Rows are points. Each copy is the shape, with its points in the same order, turned, moved and blurred by noise. Say if it was mirrored as well.
In the rows, 128 means zero.

Shape:
[[114 160]
 [113 138]
 [ 96  84]
 [119 111]
 [127 205]
 [ 93 123]
 [158 104]]
Copy 1, 7 rows:
[[124 146]
 [125 126]
 [113  69]
 [138  97]
 [139 193]
 [107 109]
 [173  92]]
Copy 1 is: only turned
Copy 2, 7 rows:
[[105 172]
 [113 150]
 [104  94]
 [121 126]
 [111 218]
 [ 92 134]
 [161 124]]
Copy 2 is: only turned
Copy 3, 7 rows:
[[144 105]
 [126 115]
 [ 80 148]
 [121 137]
 [183  74]
 [105 109]
 [139 171]]
Copy 3 is: mirrored

Shape, 5 rows:
[[ 41 127]
 [137 130]
 [164 135]
 [118 152]
 [124 121]]
Copy 1, 5 rows:
[[ 46 113]
 [141 121]
 [168 130]
 [122 143]
 [129 113]]
Copy 1 is: only turned
Copy 2:
[[ 63 193]
 [132 136]
 [157 125]
 [132 169]
 [122 139]]
Copy 2 is: only turned
Copy 3 (5 x 2):
[[ 85 193]
 [134 106]
 [140  83]
 [104 112]
 [134 122]]
Copy 3 is: mirrored
Copy 4, 5 rows:
[[ 43 106]
 [139 123]
 [157 125]
 [108 142]
 [123 111]]
Copy 4 is: only turned

Shape:
[[ 80 119 175]
 [158 149  98]
 [121  84  95]
 [159 136 181]
 [158 149 157]
 [ 86 154 105]
 [134 113  95]
 [151 131  96]]
Copy 1:
[[ 68 106 144]
 [165 151  97]
 [119 109  64]
 [145 106 164]
 [146 126 150]
 [ 88 167 103]
 [135 127  81]
 [155 136  82]]
Copy 1 is: only turned
Copy 2 (8 x 3):
[[106 160 118]
 [151  71 153]
 [150  87  84]
 [168 143 171]
 [158 127 170]
 [ 82  86 127]
 [151  80 114]
 [159  67 134]]
Copy 2 is: mirrored
Copy 3:
[[ 62 120 168]
 [174 143 121]
 [116  86  98]
 [144 110 200]
 [150 136 174]
 [100 162 117]
 [140 115 108]
 [165 126 116]]
Copy 3 is: only turned
Copy 4:
[[108  66 110]
 [129 174 132]
 [125 123 186]
 [168 112  88]
 [153 134  95]
 [ 72 131 128]
 [122 144 162]
 [130 163 146]]
Copy 4 is: mirrored

Shape, 6 rows:
[[113 116 136]
 [202 129 143]
 [161 151 126]
 [121  84 170]
 [ 81 129  90]
 [107 163 140]]
Copy 1:
[[128 107 136]
 [214 102 138]
 [177 114 119]
 [127  71 163]
 [ 90 156 117]
 [124 118  96]]
Copy 1 is: mirrored
Copy 2:
[[121 109 149]
 [193 112  89]
 [166 143 107]
 [127  67 128]
 [117 154 186]
 [108 148 119]]
Copy 2 is: mirrored
Copy 3 (6 x 3):
[[130 107 139]
 [210 145 149]
 [163 158 140]
 [149  73 153]
 [ 96 130 103]
 [116 147 159]]
Copy 3 is: only turned

Shape (10 x 4):
[[142 126 139 141]
 [124  31 148 151]
 [136 148 124 147]
 [133  80 160 134]
 [110 141 114 119]
 [132 135 121  74]
 [128 160 139 135]
 [ 83 156 136  82]
 [113 161  40 145]
 [141 143 133  94]]
Copy 1:
[[126  94 139 124]
 [104  14  96 141]
 [125 123 134 125]
 [110  43 128 117]
 [109 123 109 101]
 [135 109 109  58]
 [115 126 149 109]
 [ 83 127 117  55]
 [133 175  68 139]
 [136 111 131  75]]
Copy 1 is: only turned
Copy 2:
[[155 117 141 141]
 [116  32 133 152]
 [154 145 137 149]
 [141  70 153 136]
 [121 149 137 124]
 [133 137 135  77]
 [153 153 155 141]
 [105 158 173  94]
 [110 190  74 152]
 [151 139 144  95]]
Copy 2 is: only turned
Copy 3:
[[146 136 138 141]
 [101  65 176 179]
 [147 146 112 133]
 [126 111 176 156]
 [133 135 121 100]
 [163 114 148  77]
 [147 163 125 119]
 [121 150 152  64]
 [135 116  42  94]
 [167 134 151  95]]
Copy 3 is: only turned
Copy 4, 10 rows:
[[142 108 128 138]
 [ 96  33  94 168]
 [153 133 124 145]
 [109  69 128 145]
 [118 145 111 135]
 [108 134 116  86]
 [143 142 141 136]
 [ 80 167 138 116]
 [155 188  53 150]
 [126 130 129  98]]
Copy 4 is: only turned

Shape, 9 rows:
[[208 122 152 140]
 [122 121 129 137]
 [102 167  56 157]
 [ 97 132 160 103]
 [122 209 144 153]
 [126 133 141 143]
 [146 104 126 119]
 [184 163  88 121]
 [ 98 124 131 110]]
Copy 1:
[[188 146  93  81]
 [112 127 124 105]
 [ 48 174  90 136]
 [120 126 177 124]
 [117 217 154 121]
 [120 143 138 100]
 [135 112 112 109]
 [141 171  70 144]
 [105 120 150 133]]
Copy 1 is: mirrored
Copy 2, 9 rows:
[[188 122 123  67]
 [132 108 129 134]
 [135 136  72 197]
 [ 97 126 164 128]
 [162 185 150 166]
 [143 118 140 135]
 [129 101 116 103]
 [159 159  70 109]
 [ 98 115 137 137]]
Copy 2 is: only turned
Copy 3, 9 rows:
[[111 163  70 181]
 [117 105 115 131]
 [184  95 101  71]
 [ 77 115 142 106]
 [152 171 149  97]
 [118 121 125 133]
 [102 108  86 140]
 [141 154  53 108]
 [ 94  99 124 105]]
Copy 3 is: mirrored

Shape (9 x 6):
[[151 136 193 155  86 158]
 [132 135  66  82 131 132]
 [163 110 139 150 139  83]
 [161 167  94 134 144 119]
 [114 126  65 147 153 169]
 [115 152 157 152 121  85]
 [ 71 135 156 154 108  48]
 [130 138 171 123 101  94]
 [142 148 165 118 148 143]]
Copy 1, 9 rows:
[[127 122 191 110  75 145]
 [143  89  67  99 158 157]
 [181 117 120 141  93  94]
 [161 108 112 160 146 156]
 [144 159  57 112 126 177]
 [123 118 138 157 118  91]
 [ 81 110 119 155 112  43]
 [120  95 153 128 119  92]
 [144 137 160 109 144 128]]
Copy 1 is: mirrored
Copy 2 (9 x 6):
[[174 145 164 134 147 190]
 [129 141  74 119  77  98]
 [130 107 124 123 177 116]
 [132 165  72 134 141 124]
 [ 98 130  66 178  85 145]
 [ 97 147 142  99 151 151]
 [ 57 125 161  69 147 154]
 [135 144 157  88 136 144]
 [142 168 149 154 128 127]]
Copy 2 is: mirrored
Copy 3, 9 rows:
[[156 131 206 184 116 121]
 [133 174 101  92  85 162]
 [156 116 123 126 124  78]
 [147 184 102 134 116 116]
 [111 150  87 140 139 180]
 [104 138 152 146 106  74]
 [ 64 107 148 132  81  59]
 [128 133 178 132  87  85]
 [138 167 176 125 141 120]]
Copy 3 is: only turned
Copy 4:
[[110  84 133 103 101 183]
 [154 212  87 128 108 130]
 [145 116 112 104 164 108]
 [119 184  97 113 162 149]
 [129 189 107 193 130 146]
 [ 88 127 127  98 129 105]
 [ 78 116 128 100 110  48]
 [116 118 126  77 105 118]
 [126 147 158 101 124 159]]
Copy 4 is: mirrored

Shape:
[[126  96 132 109 113 132]
 [ 97  88 139 188 108  88]
 [120 164 157 126 127  88]
 [111  88 130 157 167  80]
 [ 93 122 144  89  91 124]
 [103 155 164 167 161 157]
 [134 119 166 130 194 171]
 [187 107 178 131  97 116]
 [ 91 123 141 160 176 112]
 [141 141 104  88 181 164]]
Copy 1, 10 rows:
[[147  92 132 102 109 132]
 [102  94 143 180 120 119]
 [140 158 162 125 102 108]
 [ 98 112 119 138 144  76]
 [133 103 159  92  67 129]
 [ 95 155 184 110 164 145]
 [124 125 169  62 188 118]
 [208 103 166 134 133 112]
 [ 76 133 149 125 145 103]
 [130 148 119  39 148 128]]
Copy 1 is: only turned
Copy 2:
[[114 104 140 127 110 120]
 [ 72 120 133 154 154  58]
 [115 181 112 106 132  98]
 [108 113 157 120 183  79]
 [ 79 124 116 101  88 123]
 [ 97 176 135 155 173 152]
 [137 151 187 138 170 170]
 [147 158 167 153  81  85]
 [ 97 138 143 125 194 117]
 [160 114 126 107 149 183]]
Copy 2 is: only turned

Shape (14 x 8):
[[143 119 134 113 143 153 133  88]
 [141 151 104 142 142 122 150  88]
 [142 144 133 157 140 139 151  85]
 [ 84 124 137 157 143 116 135  86]
 [139 156 146 148 133 155  92 103]
 [122 144 132 148  63 125 137  98]
 [115 152 137 154 128 134 133 103]
 [130 148 118 161 142 121 137 249]
 [138 135 128 138 140 112 104  94]
 [144 143 148 117 136 122 136 110]
 [112 128 133 140 112 130 136 123]
 [133 144 122 125  84 157  85 127]
 [ 87 152 135  97 132 136 120  98]
 [132 148 140 134 102 108 151 132]]
Copy 1, 14 rows:
[[138 123 163 148 117 125  78 122]
 [151 169 139 157 116 148  89 135]
 [148 153 164 166 115 136 100 150]
 [115 146 136 197 138 122 122 123]
 [108 134 146 153  86 108  83 166]
 [149 158 135 163  62 108 139 115]
 [118 157 146 165 108 123 117 143]
 [ 99 148  99  51 140 143 177 184]
 [136 141 117 163 116 109  83 145]
 [139 151 149 134 123 102  94 133]
 [124 138 134 146 108 120 132 124]
 [109 123 119 126  53 111 103 131]
 [ 89 155 143 153 112 110  90  93]
 [145 166 134 128 108 106 138 127]]
Copy 1 is: only turned
Copy 2, 14 rows:
[[ 98 109 114 134 142 149 129  96]
 [114 130  99 134  90 133 121 109]
 [108 140 120 143 100 134 143 101]
 [ 72 156 110 152 128  90 140 125]
 [ 95 136 163 139 117 137 110 102]
 [ 87 145 144 124 100 161 153 163]
 [ 99 155 130 133 117 124 127 117]
 [210 172 164 109 165 102  84 178]
 [ 93 114 131 128 108 121 111 119]
 [114 132 128 102 124 131 135 111]
 [109 143 132 127 137 131 138 145]
 [ 89 125 170 132 133 172 101 151]
 [ 63 158 111 111 149 139 106 122]
 [121 145 136  99 122 136 143 150]]
Copy 2 is: only turned
Copy 3, 14 rows:
[[106 147 140 162 145 165 126 106]
 [140 159 132 156 188 152 143 119]
 [118 155 160 158 181 154 146 131]
 [ 85 130 133 139 187 127 170 112]
 [ 94 180 155 128 152 127 115 132]
 [132 145 154  78 163 161 159 127]
 [106 154 142 133 170 135 153 137]
 [172 104 107 140 122  60 117 208]
 [116 159 142 139 166 119 129  95]
 [128 157 142 153 135 136 150 114]
 [117 127 132 121 152 138 148 132]
 [114 160 131  84 130 144 103 131]
 [ 87 164  99 131 138 145 161 113]
 [151 139 140 120 143 133 166 136]]
Copy 3 is: mirrored

Shape, 14 rows:
[[ 96 150  88  72 156 127 114 154]
 [ 70 101 157 129 116 101  79 113]
 [ 56 144 137 166 108 153 161 131]
 [ 88 167  95 105 152 161 169 134]
 [189 110  92 142 163 106 104  93]
 [133 110 144 135  93 157 129  68]
 [167 123 124 131 153 117 167 145]
 [128 128 124 128 106 180 166 128]
 [133 150 154 133 104 109  57 108]
 [ 88 122 187 126 145 126  94 137]
 [153 146  94  85 113 197 139 107]
 [ 74 158 135 130 151 141 167  76]
 [134 181 132 127  99  76 159 134]
 [139 156 143 115 131 104 131 113]]
Copy 1 (14 x 8):
[[127 202 117  97 171 129 147 165]
 [ 60 114 115  91 123 127 109 133]
 [ 81 176  85 152  73 145 139 117]
 [139 226  97 132 120 129 155 130]
 [174  82 129 116 161 104 168 122]
 [150 109  96 114  76 132 105 107]
 [163 142 162 136 109 112 174 149]
 [159 170 108 142  79 152 135 135]
 [108 100 114 131 151  99  78 137]
 [ 72 141 156 125 123 141  95 122]
 [205 176  88 116 117 145 108 139]
 [111 191  98 116  90 102 141  69]
 [120 157 120 145  92  50 140 169]
 [134 149 138 120 118  80 118 136]]
Copy 1 is: only turned
Copy 2, 14 rows:
[[108 139  78 109 176 105  66 125]
 [108 114 141 131 101  44  82  85]
 [ 68 117 135 152 105  92 130 170]
 [ 77 140 100 140 177 131 102 158]
 [154 122  77 174 130 143 108  37]
 [111  93 169 166 107 141 100  92]
 [165 134  97 149 145 137 149 113]
 [112  92 133 136 131 159 117 149]
 [120 148 129 111  75 107  77  62]
 [104 129 144  94 118  63 128  86]
 [105  99 123 123 161 195  75 118]
 [ 63 145 151 176 159 107 120 126]
 [149 192 122 158 109 123 103 145]
 [134 166 131 138 125 127 106  97]]
Copy 2 is: mirrored
Copy 3, 14 rows:
[[156 184 111  92 175 142 153 156]
 [ 57 138 140 104 180 147 108 124]
 [ 65 207 144 181 143 130 152 138]
 [155 215 134 154 149 133 167 149]
 [160  76 113 139 138 106 122  95]
 [110 132 142 182 143 178  96  90]
 [158 120 162 144 112 121 152 151]
 [126 161 139 193 134 159 138 158]
 [ 98 130 116  99 134 136  56 130]
 [ 91 158 177 113 180 128  91 156]
 [183 163 108 179 146 182 126 147]
 [129 208 157 153 157 124 132  83]
 [112 174 140 104  59 136 147 136]
 [138 153 153 117 116 136 113 125]]
Copy 3 is: only turned

Shape:
[[124  65  96 122 167 124 143 117 115]
 [166  46 128 145 144 136 124 120 143]
 [128 175 170  97 149 110 127 162  92]
 [102 176 175 104 129 144 134 125 105]
 [120  79 110 160 129 162 161 150 113]
 [ 69 112 169 119  90 129 116  82  80]
 [115 186 155  93 154 148 121 101 139]
 [ 78 155 145 169  97  95 148  61  85]
 [146  88 132 160 174 160 122 141 104]
 [ 72 153 115 145 112 124  96  78  79]
 [127 198 146  85 110 126 107 147 129]
 [151  83 111 124 135 154 156 103  87]
 [ 93 192 164  88 154 125 131 159 139]]
Copy 1 (13 x 9):
[[112  84  85 119 128 121 172 153 116]
 [ 69  97 110 166 117 108 166 162 119]
 [143 116 171  96 167 105  97  88 107]
 [124 141 161  94 141 138 112  63 117]
 [135 111 122 160 126 155 185 143 128]
 [118 129 143  94  62 120 167  54 100]
 [ 97 147 124  87 146 142  84  78 121]
 [155 172 107  96  82  88 165  53 144]
 [110  88 106 175 152 127 154 116 112]
 [156 147  90 105  79 120 131  61  93]
 [132 160 167  91 137 126  66 105  97]
 [103 129 105 127 143 126 194 130  91]
 [137 118 163  79 151 145  67  91 139]]
Copy 1 is: mirrored
Copy 2, 13 rows:
[[ 86  64 127 123 167 100 147 138 120]
 [ 93  56 162 141 113  76 178 120 121]
 [139 151 103  90 115 112  96 182 142]
 [117 165 130  95 128 133  89 149 170]
 [ 58 115 123 156 145 102 182 132 143]
 [ 84 144 205 135 144 164  96 146 138]
 [142 129 121  83 138 120  83 120 191]
 [116 176 181 145 188 136  87 107 109]
 [ 82  91 108 145  99  76 132 129 131]
 [119 133 150 158 168 176  76 116 132]
 [168 149 112  98 120 151 115 157 182]
 [ 66 100 128 112 129 125 151 110 102]
 [142 155 108  92 145 113  92 176 201]]
Copy 2 is: mirrored
Copy 3 (13 x 9):
[[155 135  95  97 168 153  89  95 114]
 [189 118 128  90 144 152  58 129 113]
 [ 97 166 143 113 148  85 154 163 140]
 [110 132 154 145 132  88 165 130 146]
 [154 130 112 140 132 179 105 127  89]
 [117 100 159 170 149  71 111  82  96]
 [126 120 137 129 139  90 163 123 193]
 [137 144 162 220 189  87 115  91 128]
 [182 127 100 109 147 139 116 153 100]
 [121 112 104 202 172  75 111 104 134]
 [ 78 139 142 137 120  89 130 158 187]
 [172 156 107 126 119 132  95  93 107]
 [ 78 131 148 118 154 111 176 150 173]]
Copy 3 is: mirrored
Copy 4, 13 rows:
[[147 104 127 110 171  98 138 112 111]
 [177  72 148 103 144 109 110 125 136]
 [133 209 143 109 111 144 148 168 134]
 [111 186 116 116 105 184 142 130 151]
 [136  87 113 127 147 141 107 137  87]
 [ 80 156 155  89 106 173 128  57 129]
 [127 186  95 128 123 161 148 126 190]
 [ 71 152 177 161 137 190 139  68 131]
 [167 129 123 117 161 128  84 132 111]
 [ 77 168 128 152 118 142 119  59 136]
 [116 186 107 138  67 140 152 155 175]
 [176 116 127 124 142 140 136  90  94]
 [ 97 198 101 113 115 155 153 181 161]]
Copy 4 is: only turned
